Rows are points. The window is the flat piece filled in between its corners: a triangle in 3 columns, a solid with four corners in 4, and so on. A path goes straight from each point to the next, and from the last back to the first. After which points does the path pass through the window?
In the rows, zero is written as 128.

Window, 4 rows:
[[ 97  94  94  91]
 [160 171 172  79]
 [136  93 124 107]
 [155 118  92 178]]
Path:
(1): [ 84 121 150  85]
(2): [149 110 125  81]
(3): [119 107  94  85]
(4): [ 62  72 111 121]
(5): [ 59  84 116 136]
(6): [165  93  54 119]
(7): [195 130  91 150]
(8): [130 128 147 145]
(9): [120 147 119 153]
(10): [188 126 121 147]
(11): [196 140 164  31]
(12): [115 155 167  92]
(13): [122 119 178 106]
(14): [146 120 112  47]
(15): [136  88  82 120]
(16): [ 87 105 127 159]
Through the window after points: 3

Window:
[[154 213 134 105 136 208 169  94]
 [182 164 180  99 143 201  84 110]
 [ 60  74 111 112 112 168 158 180]
 [ 93 120 146 170 121 119 118 180]
 [111  59 109 111 208 114 102 148]
 [152 156 116  82  64  72 122  99]
 [149 136  63 157  99 150 145 129]
 [118  53 173 132 164 142 139 141]]
Path:
(1): [123  94 116 121 135 124 140 173]
(2): [ 63  87 102 109 156 177 110 100]
(3): [137 157 134 101 111 116 112  46]
(4): [149 119 110  90  79  79 133 178]
(5): [179  80 113  82 109 106 127 202]
(6): [ 93 197 137 130  78  95 121  33]
(7): [111  99 165 113 149 135  76  68]
(8): [144 125 148 113 126 145 160 192]
(9): [164 114 107 136 149 127 133 176]
(10): [114 124 132 133 110 180 142  87]
(11): [106 108 105 162 106 146 120  69]
(12): [103 117 121 110 132 140 163 227]
(13): [157 148 138  89 141 149 178 147]
(14): [129 186 128 130 113 178 125  90]
(15): [ 86 150 131 148 101 194 121  74]
(16): [177 122 155  77 157 162 126 188]
Through the window after points: 1, 3, 5, 9, 13, 15

Window, 11 rows:
[[112 128 100 148 124  59 204  94  76 147 112]
 [ 81 113 118 156  83 132 187 163  59  89 120]
 [193 130 116 138 190 103 131 112  98 150  71]
 [139 131 135 106 178  64 118 100 115 116 102]
 [ 50 130 119  37 118 179 124 130 163 194  50]
 [104 146  83 212 129 162  78 114 105 114 153]
 [153  69 127  58  76 129 180  83 118 120 106]
 [161 155 127 147 128 108  72 126 116 158 131]
 [158 119 118  91 164 135  78  93  80 168 123]
 [ 75  46 108 159  68 108  41 179  76  78  37]
 [110 181 149 118 126  92 173  58  90 140  85]]
Path:
(1): [100 163  69 106 139 113 122 113  63  89  78]
(2): [108 140  77 132  70 124 127 123  94  94 112]
(3): [109  74 164 149 155 119 167 133  78 142 105]
(4): [112  77 170 168 143  91 111 107 131 153 109]
(5): [117 163  89 107 131 107 126 126  80 119  88]
(6): [ 93 192  57  69 106 101 146 126 122 141  96]
(7): [104  98 148 129 122 132 131 112 118 138  86]
(8): [143  37 190  98 127 111 176 136 153 174  94]
(9): [132 143  88  86 122 105 120  88  68 124  91]
(10): [143 154  82  95 132 103  60 106 100  97 114]
(11): [106 110 150 153 150 130 149 100 124 180  91]
(12): [149  90 158 134 136  91 133 101 134 153 130]
Through the window after points: 2, 12

Window, 14 rows:
[[138 150 148  58 103 170 195 107 138 196 113  59 132 137]
 [144 124  84 117 172 114 153  94  91 104 162 155 109  93]
 [ 57 163 105  75  52 139  56 136  31  91  95 188 123 163]
 [ 34 150 164 114 100 159  96 132  85  16 135 184  69 171]
 [103 114 134  98 122  75 139 118 154 120 162 207 116 122]
 [172 114 116 152 116 143 155 172 109 110 123 176 164 108]
 [168  86 156  83 160 100 103 113 119 105 152 133 169 119]
 [ 81 193 155  79  33 175  61 107  60  65 179 200 121 127]
 [172 130 149 165 140 164 158  69 152 249 106  67 128 152]
 [182 103 124  68 131 173 132  70 224 187  97  76  75 100]
 [102  41 133 154  90 144 160 110  56 115 145 173 134 112]
 [184  94 105 110  99 100 135 133 112 112 181 137 103 162]
 [106  82 114 112 157 152 111 172 102 133 194 176 114 124]
 [ 99 124  77 111  93 111  93 127 140  75 181 127 174 120]]
Path:
(1): [108 104 104  79 158 176 166 114  81 119 175 196 169 169]
(2): [125 108 116 118 121 157 147  95 106  95 158 172 164 154]
(3): [103 141 138 108 107  95  90 163  80 112 157 154  80 106]
(4): [115 152 163  65  70 100 166 158 116 116 110 104  89  71]
(5): [119 121 125 105 126 157 125  96 119 144 143 146 138 164]
(6): [141 114 133  79 115 153 143  93 106 118 146 170 143 162]
(7): [114  98 132 129 160  97  82 191 129 141 166  86 112  56]
(8): [147 134 173 110 117 109 129 146 105  98 158 100 118 106]
(9): [110 109  98  98 114 170 146  93 140 140 139 175 127 148]
(10): [159  93 120  86 132 140 158  88  81  98 170 165 154 159]
(11): [ 99 132 129 139  91  97  59 176 152 133 136 112  89  77]
(12): [121 137 152 111 100 139 105 120 111 104 148 126  99 107]
(13): [120 134 111 101 107 144 139 100 103 105 134 171 138 156]
(14): [135 102  80 116 157 189 138 124 171 134 150 188 166 177]
(15): [ 91 110 161  99  97  95  91 164  33 115 174 131  72  75]
(16): [143 128 147 164  55  79 102 156 110 101 127 125 104  95]
Through the window after points: 4, 6, 10, 14

Window (14 x 14):
[[ 40 181  51  66 163 126 170  82 144 116 145 120 128 222]
 [ 68 144 105 138 161 121  91  53 196  88 107  88 140 153]
 [110 143  93 127 169 117 115  82 120 148  92 105  90 208]
 [163  43 123 139 123  89  91 134 138 206 220 152 165 114]
 [121 138 153 126 129 121 139 100  99 157 133  97 194  30]
 [161  61 147  87 170  52 101 169 157 173 209 178  79  87]
 [106  62 169 190 101 154 176 135 140 129  56 127 154 106]
 [142  74 159 189 125  67 126 151  85 130 177 230 104 111]
 [ 90 115 153 197 106 163 106 181 134 105 115  64 110 107]
 [151 149 154 167  82 157 154 109 169  97 123  65 114 112]
 [172  95 141 118 179 122  97 158 130 158 174 214 162 134]
 [131 107 104 214 135 160 151 130 150 127 117 124 104  52]
 [ 83 137 147 173  55 183 126 111 131 144  62 152 128  72]
 [ 87  99 173 163 119 210 140  81 123 117 125  88 114  98]]
Path:
(1): [ 79 146 140 165 107 119 145 111 163 159 137 140 123 115]
(2): [136  76  99 104 175 155 100 124  86 121 109 135 140 150]
(3): [136 115 102 115 116 124 115 135 107 113 130 125 121 123]
(4): [111 122 150 145 143 119 125 113 153 162 164 132 126  97]
(5): [105 163 211 142 191 118 130 202 165 196 179 107 201 133]
(6): [163  40  78 122 109 109 105  76 127 100 133 189  56  96]
(7): [108 103 129 146 115 140 119 140 128 104 116  97 137  97]
(8): [100 138 175 204 119 156 131 139 134 172 131 110 119  97]
(9): [114 139 166 154 139 141 141 112 150 156 150 139 128 137]
(10): [123  86  15  77 173 107 109 147 116  98 138 170 146 136]
(11): [159  75  98 170 120 125 117 131 103 101 121 139 128  90]
(12): [ 89 111 185 147 139 106 143 133 146 179 171 180 132 148]
(13): [142 157 204 188 136 177 214 138 181 193 153 105 139 134]
(14): [110  66  82 139 117 104  84 117 120 100 116 144 113  81]
(15): [116  91 115 113 139 130 111 118 102  87 164 140  86 113]
(16): [118 110 156 176 131 106 122 136 167 209 115 151 154 115]
Through the window after points: 5, 7, 9, 11, 13

Window:
[[ 53 153  97 157 138  29  94 122 108 148  33  78 113  97]
 [ 38 100 181 180 108  85 144 174 136 131  92 177 118 122]
 [225  98 179 193 156 149 129 192 105 117 105  92 155 171]
 [ 85 139  88 151 145 125 151 175 118 199 173 167 109 187]
 [ 69 132 177 101 118 168 187 182 129 143 136  89 106 113]
 [120 129 148 129 109 193  96 108  38 171 131 153 115 149]
 [ 95 103 125 156 127 101 103 187 107 162 124 123 117  81]
 [203 170 176 170 108  87 124 160 175 106 123 144 106 113]
 [130 147  60 143 162  70 144  84 123 111 138 111 186  75]
 [105 110 156 118 123 183 118 155 138  89 160  93  88 152]
 [125 131 108 196 197 123 116 116 151 197 135  20  96 118]
 [173 122 154 148  87  97  57 122 179 183  98 101 132 125]
 [118 121  63 101  76 112 140  50  91 188 160 106  75 117]
 [167 106 133  63 142 129 102  54  34 167 144 145 106 144]]
Path:
(1): [164 142  95 130 174 130 122 153 190 155  80 107  93 110]
(2): [ 87 117 150 140 101 127 136 123  54 145 182 106 141 135]
(3): [103 147 119 102  70  98 105 131  70 182 185 105 130 149]
(4): [131 117 130 148 143 159 124 104  98 151 108 135 103 121]
(5): [151 117 129 123 127 148 103 134 111 167  91 149 109 141]
(6): [141 126 168 171 138 111 140 128  68 124 194  77 143 148]
(7): [112 167 128 172 148  73  85 134  73 113 175  64 157 145]
(8): [127 110 115 136 127 119 143 125 133 180 104 127 108 101]
Through the window after points: 3, 5

Window (14 x 14):
[[ 57 141 155 130 120  81 156  73 128  79 213 124  97 162]
 [ 95  95 178 144 122 135 116 103 179 147 161 201 137 154]
 [ 60 106 138  52 109 161 113 148 184 121 153 183 153 112]
 [161 111 109 166 137  90 152 131  42 123  69 113  90  77]
 [167  91 175 159 167 104 132 119  98 123  69  52 105 114]
 [131 121 128 139 121 133 166 136 176 112 171 132  88 142]
 [118 153 182 184 111 166 147 201  70 135  92  92 176  73]
 [159 187 110 148 106  70 133  66  89  96 125  80 120 161]
 [111 126 115 205  64  99 140  54  98  66 144  49 103 135]
 [151 155 164 158 100  93 126  98 106  44 123 116  89 105]
 [ 82 115 137  69 125 192  88 161 128 121 155 201  84 170]
 [129  77 172 105  77 133 135 249  80 139  84 146 143 122]
 [132 103 119 117 137 131 127  87 123  61 203 153 137 158]
 [ 82 119 101 141 145  93 101 138 154  70 150 155 109 173]]
Path:
(1): [116 100 153 109 132 173 173 124 154  84 108 146 113 168]
(2): [115 120 140 134 122 116  96 138 112 134 154 144 102 124]
(3): [148 104 137 113 162 131  75 146  79 123 235 107 129 143]
(4): [109 121 145 150 110 116 152 111 126 107  88 141 103 126]
(5): [ 99 148 156 137 146 116 171 116 124  91  67 125 151 150]
(6): [122 104 118 144 101 106 103 145 110  99 158 131  95 133]
(7): [115 139 135 124 118  93 107 111 139 121 184 124 115  88]
(8): [106 107 148 159 127 126 157 130  95  72  99 135  99 214]
Through the window after points: 1, 3, 5
